Each row of a before or after table is a point. One or more steps were done to the points. Then noise was added and the rows were shuffled. The steps act on how far a point lies along the listed directions, d1 being the first. Write out the steps. A step turns or swaps two directions, mirrors them in a line or flattens them onto one, adds a multiple of one to another, or multiplies one. Angles are multiples of 10 degrees, from the lower direction toward the higher: turns from -170 to 170, lines from 10 to 170 but not 90. Use the fewest steps. Two steps may share a direction if one is a turn and the other turns, adds or multiplies; they go together, in the order done. Otherwise the lowest direction goes first.

Directions:
(1): [  7 -54 -15]
(2): [ 23  17 -48]
(3): [-51   1 -24]
Before (8 x 3):
[[ 13  25  62]
 [ 25   4 -17]
 [-26  19 -36]
 [-27   3 -43]
 [ 11  16   5]
 [-13  33 -11]
 [ 22 -13  95]
 [ 29  -4 -10]]
After (8 x 3):
[[  0 -31 -39]
 [-26   3 -26]
 [ -8  20  -1]
 [-15 -23 -39]
 [-18  33  92]
 [-36  39  44]
 [ 21  18 -16]
 [ 24  19  -7]]
Steps: turn d1 and d3 by -60 degrees

Directions:
(1): [ -6 -24 -34  22 -64  -6]
(2): [ 53 -42 -24 -31  14  -8]
(3): [-10  32  -6 -60 -25 -30]
(4): [-16  -3 -18 -29  -5  70]
(5): [-29   7 -61   7  37 -16]
(6): [-47 -54  22 -19   8 -15]
Before (8 x 6):
[[ 33 -43 -19  27   8  12]
 [ -9   4  -9  20  50 -19]
 [-42  -5 -11  27 -30   8]
 [-20   8  52   3  21 -45]
 [  8  23 -37 -23  31   9]
 [-37  -3 -60 -48  -4  -3]
 [ 52 -44  13  16   9   0]
 [ 50  -1 -55  24 -32 -51]]
After (8 x 6):
[[-41   1  -5  25 -15  10]
 [ 33 -44 -20  28   8  11]
 [-25 -11  19  24 -41 -53]
 [ 46 -24 -87  43 -95 -56]
 [ 52 -53   2  24 -15  -2]
 [-11  -4 -24  30  21 -23]
 [ 11  33 -23 -32  53  10]
 [-34  14 -39 -62  39   1]]
Steps: add -1.5 times d4 to d1

Directions:
(1): [ 21   5 -22  67  -5  50   3 -39  -4]
(2): [-12 -20 -52 -49  44  40   7 -17  -1]
(3): [ 14 -41 -47  16 -28  -1  -1  54  38]
Before (13 x 9):
[[ -8   7   5  10  -3 -17  -2   7   3]
 [  0  -6 -12  -3  10  13   0 -10  -1]
 [ -3  34  50  31   0  -7  -6 -47 -27]
 [  0  -4  -1 -16  11  10   1   1   7]
 [  7   1 -14  -8   5  -2  -4  -2  -1]
 [  8  -5  23  33 -23 -21  -2  19   8]
 [ 22  15   9  60 -36   2  -6   6   7]
 [  1   0 -18 -12   6   8  -1  -2   4]
 [ 12  -3 -21   7   4  16  -4 -14  10]
 [  2  -3 -11 -11   6   1  -7   3  10]
 [  5 -15 -11   9   5   0   3   0   4]
 [  0  15  10  14  -3  -1  -2  -7  -7]
 [  6  -7 -11  10 -16  -3  -1   4   3]]
After (13 x 9):
[[  3   2  -9  -4  -5  -3  -3   7   7]
 [  1  -1   8 -10   3   1   0   5   7]
 [  8 -19 -13  14  -2  -4   2   9   9]
 [  8 -16 -24  11 -19  -1   0  13  11]
 [  8   1  -9  -3  -1  -7  -4   3   0]
 [  2  -1   1   5   0   3  -2  -6  -1]
 [ 16  -3 -12  16  -8   5  -6  -4  14]
 [ 21  -3 -27  45 -20  26  -3   4  14]
 [ -3  18   9   6   7   6  -1 -19 -13]
 [-16  56  61   4  37  11  -2 -96 -55]
 [ -9   3  -5   3   5  -8  -1   3   3]
 [  6 -23 -14  17  -6   3   2  17  14]
 [  4  -4  -8  -6  -2  -5  -8  12  13]]
Steps: flatten d1 and d2 onto the line at 170 degrees; multiply d3 by 2

Directions:
(1): [  4   6 -34 -10  30   3 -38 -51 -16  25 -27  51  -3  65]
(2): [-14  62 -23 -41  15 -52   4  56  22 -27 -12   6  15  26]
Before (11 x 14):
[[  2 -26   6  14 -21  14   9 -25   7   6  12   0 -25 -16]
 [ 20 -30   7  38  -2  23   1 -28  -7  21   7 -12  -2 -10]
 [ 27 -86  14  38  -8  43 -31 -95 -35  41   8  26 -12   0]
 [ -7 -32  34  24 -23  20  27   5  -3  14  24 -26   1 -60]
 [  8  12   4 -19  -7 -19   1  32  24 -21   3  -7   4  -7]
 [  3 -47  21  26 -36  25   6 -36 -30   9  26 -16 -18 -36]
 [ 11   8 -16   5   9 -12  -1 -25   8  14  -7  37 -15  35]
 [ -1   7  22   5 -41 -18  48  81  18 -25  28 -47  -4 -58]
 [ -4 -20   9  17   2   0  -2  -9 -17   9   4   4   8   3]
 [-20  53   4 -24   1 -34  19  49   7 -33 -27   0   7   1]
 [  3  12 -11 -18   7 -25 -25 -24 -18  -2  -7  33  -9  47]]
After (11 x 14):
[[  6  24  -1   9   4 -23  19  43  17 -13   7 -30  12 -13]
 [  1  45 -55 -34  19 -31 -24  10  -3  12 -31  60   0  79]
 [ 13 -22  22  33 -14   7  26 -14  12   7  20  -4 -16 -21]
 [ -1  -2  35  -9 -33 -43  38  81  27 -44  36 -54  16 -72]
 [ -4  -4  -2   9  14  21 -17 -54 -30  20 -39  40 -11  31]
 [ 14  -8  -9 -10   8   4 -27 -25   4   5 -10  23  -4  24]
 [-22  48 -20 -33  16 -43   6  41  15  -5  -6  14  18  12]
 [ 10 -35  29  19 -27  10   2 -21 -17  -2  23  -9 -17 -20]
 [-21  41  -8 -30 -18 -47  19  52   6 -28  13 -13   5  -9]
 [-10  -7   9   8   1 -20   7  18  -6  -5   4  -6  16  -5]
 [-13  16  -7 -11 -15 -25  16  25  28 -18   6  -3 -16  -7]]
Steps: turn d1 and d2 by -130 degrees

Directions:
(1): [-30  52 -34 -22  37 -42  -1  -1  10  14 -31 -38 -20 -35  -2 -45   8 -29
 -15  73]
(2): [-29  30  42  38   4   2 -54  59  12 -23  40 -20   9 -29 -64  23 -30 -19
 -15   0]
(3): [ 86  29 -12  -5 -20   5 -32   5   3 -41 -44 -27  -1  56 -12 -22 -44 -34
   8   1]
(4): [ 21  34  13 -85  13  27   0  17 -40  13 -26  25  71 -39 -30  11   0  18
   3  -5]
Before (11 x 20):
[[ 95   9  16 -87 -24  67   5   7 -43 -22 -43  45  72   9 -38  20 -15  21
   39 -45]
 [ 25 -30  -6   5 -12  -3  23 -36   0  11  -6   7 -16  24  36   8   6   4
   23 -22]
 [ 19  18 -14  60 -12  -4 -21  18  33 -24  19 -16 -21  19  -7 -17 -32 -34
   -6  -4]
 [ 43  -4 -13 -77  14  43  35 -15 -34  12 -47  30  50  -2  19  -7  11   8
   11   4]
 [-28  19  11 -34  29  14   7  23  -1  19   0  29  43 -55 -29   6   5  10
    9  19]
 [ 43 -19 -20 -42 -17  22  14 -39 -12  10 -24  38  38   3  28 -20   4  16
   21   2]
 [  3  -7 -33  13  -9 -32  13 -32  -5  -9 -37  -6 -29  13  25 -29  -3  -5
   -5  19]
 [-37  32 -14   7  33 -33 -23   6  12  31 -18 -33 -28 -25   4 -45  -2 -23
   -5  62]
 [ 32 -17 -35 -75  12  -4  50 -52 -15  39 -67  45  34  -1  54 -24  23  28
   13  13]
 [ 62   8 -14 -68   5  27  44 -42 -18   2 -49  26  37  23  10  -9  14  -2
    4 -19]
 [ 66 -11 -49 -68  -6   9  31 -32 -18  20 -53  32  31  16  45   7  20  38
   21  -5]]
After (11 x 20):
[[ 15  20  10  75 -17   6 -39  40  32 -33  39 -13  -9  19 -34   2 -44 -36
   -9 -22]
 [ 34  -3 -18 -45  -8  13   3 -32 -10   9 -23  28  39 -10  18 -28   2  12
   15  17]
 [ 42  30 -10 -63  14  17  25 -25  -9   0 -43   8  34   5  -8 -15   6 -16
   -5   2]
 [  4 -17 -21  31 -16 -26   5 -21  -1 -19 -23  -2 -32  17  16 -17  -6  -3
   -2   9]
 [ 30  19 -21 -75  27  26  24 -10 -26  17 -54  12  39 -17  14 -20   9  -7
    3  31]
 [ 64  61  23 -95   2  48 -24  41 -37 -24 -45  18  75 -34 -77   9 -25  -4
   24  -3]
 [ 50   6 -51 -66   4  -4  19 -18 -15  22 -54  17  26   3  34   1  21  26
   12  12]
 [ 28 -26  -2  -5 -14   4  23 -32  -4  11  -5  10  -5  21  30  15   6   7
   25 -28]
 [ 25 -10 -48 -73  19 -16  53 -58  -9  39 -73  31  18  -2  61 -33  23  19
    8  29]
 [-35   9 -13  38  21 -34 -18   0  23  27  -5 -36 -54  -4  20 -40  -1 -22
   -3  50]
 [-28  16 -15 -40  36  -4  26  -1   4  26 -15  21  25 -46  -3 -14  20   7
   10  35]]
Steps: turn d1 and d4 by -30 degrees; add 1 times d3 to d2

Directions:
(1): [  2  52  65  16 -10 -23  20  22 -29  31  27  15 -45  47 -22 -39  -8 -42
  16  58 -18 -68  17  24 -18   6  16  41 -45  10 -15   0]
(2): [ 32 -18  23 -39  -6 -41  51  46  23 -15  -4 -68  14 -25 -32 -21   3  49
 -15   0  41  22 -24  50 -30 -62  26  32 -21  21 -14 -32]
(3): [-19  40   3  18   6 -31 -67 -12   3  44  17  -7 -10   5 -41  18  -1  10
  22  44  20  50  41 -15 -14 -37  22   4  74 -27  -1 -76]
(4): [  4 -30 -68  -8 -64 -24  12 -39  21   5  30  46 -39  -9  23  23  17 -14
   7  -5 -12  28  29  -4  -8 -20 -14  84 -55  20  24 -38]
(5): [ 25  24  27  52 -20  63 -17  -9  14  27 -53   9   2 -17 -18  11  43  28
 -11   3  44 -17  34 -22  60 -61   3  26 -12  62   1  36]
(6): [-23  44 -34 -44  -9  23 -14  31  24 -16 -12  34  16  36  -6   7  -1 -34
 -74 -14 -23 -12 -17  60  60   3  56  -4  19  36   8 -53]
Before (10 x 32):
[[-15  21  27 -27  26  26  17  52  -4 -10  -8 -21  24  24 -12 -13 -31 -10
  -29   4 -14 -49 -20  57  20  19  38 -29  11  17 -24   6]
 [-12  -4 -34   9  14  51 -24 -18  -6  -7 -16  39  18  22  35  23  -2 -20
  -18 -28 -20   7 -10 -20  52  43  -3 -49  21   4  10   6]
 [  1  35  21  39   4   0 -47 -16  -9  45  -1  38 -25   7 -25   9   5  10
   20  38   8   0  36 -26  20 -13  -6  28  16  -5  -4  -8]
 [-28   7 -43 -21 -11  -2 -29   8  41 -19  -2  34   6  11 -17  12  -3  -8
  -33 -11  -4  18  -7  14  35  -9  16   7  25  -4   3 -64]
 [  2  38   1  18 -43  34 -27  -6  15  22 -22  17  -7   6 -16  -4  29  -7
   -9  13  14 -19  33 -12  39 -33  27  30   6  19  -8  -9]
 [  2  -4 -22 -12 -10  17 -10 -11  24   3 -29  -1  29 -33   0  26   6  26
  -11 -26  18  24  -7 -17  20 -26  12  -1   3  20   2  11]
 [-18  21 -25 -24  19  11 -40 -10  14  17 -11  10  30  -2  -3  21  -1 -27
  -30 -17   3  22  -3   3  46   1  19 -26  62 -10   1 -36]
 [ 13  14  34  -7   8 -32  -7  24 -21  31   9 -43  10   9 -27 -11 -10  -2
   22  27  -2  -6 -15   4 -48   1   2 -16  15 -36 -26  -1]
 [ 25  -7  16  15 -21   7   9  -7  14  18   4   4 -15 -14 -12   2  21  24
    8   6  27 -16   8 -16  13 -45  -4  49 -39  27   0  21]
 [-28  55   0 -21  49   6 -60  30  -7   3  11   1  20  34 -16  -4 -32 -10
  -31   5  -9   6 -21  18  35  26  53 -61  89 -23  -2 -37]]
After (10 x 32):
[[-16  29 -35 -24  -4  39 -31   3  29  -2 -38  23  39  -9  -2  30   3   2
  -46 -31   0  12 -15   3  58 -11  41 -22  25  33   5  -9]
 [ 35 -16  35  10  -3   7  39  11  -5   0 -16   9 -11 -12   1 -18   7  30
    3  -2  11 -34 -10   1  11  -7 -22  36 -62  25 -11  55]
 [ 32 -57  10   0  18 -21  41  -3 -20 -20  26 -34  -6 -28  31 -23 -19  32
   40 -21   8  -2 -29 -28 -42  26 -36  -6 -38 -25  -3  70]
 [  4  27  16  22  -3  30 -29  -6   7  25  -4  24  -7   9 -16  10  14   2
   -6  12  12 -25  11 -19  42 -23  11  15   3  19  -1  14]
 [ 22 -17  -5 -31  10  -1  21  31  20 -14 -17 -42  33  -7 -12   3   1  41
  -27 -18  32  41 -27  31  12 -35  29 -13  14  20  -6 -42]
 [ 24   9  45  31 -19  38   9   4  -3   8 -36 -24   5 -13  -9 -26  25  17
   14   4  26 -41   8 -27  12 -20   0   3 -17   8 -23  58]
 [ 16 -25 -17   5 -36 -25   9 -25 -21  25  26  13 -23   3  21   3   2 -28
   40  10 -31 -13   2 -26 -48  28 -40  28 -49 -28  -4  29]
 [-13  -7  15  -6  34  22  -1  30  14 -36 -26  -7  32   1 -10 -14 -13  10
  -19 -23   3 -21 -41  -1  24  24  -5 -53  19 -18 -18  22]
 [  4 -35  39  50  12 -22  -1 -26 -32  40  33 -34 -26 -22  -3   2 -23  23
   95  42  11  -2  41 -50 -68   4 -45  10  -4 -42 -21  37]
 [ 12 -23  -2 -33  22  14  25   4   9 -12 -22 -23  39 -23  14   0   0  -6
  -24 -40  12  -3 -34   9  26   8  -4 -25   6   1  -8  25]]
Steps: turn d4 and d6 by 130 degrees; add -1.5 times d1 to d6; turn d2 and d3 by 170 degrees
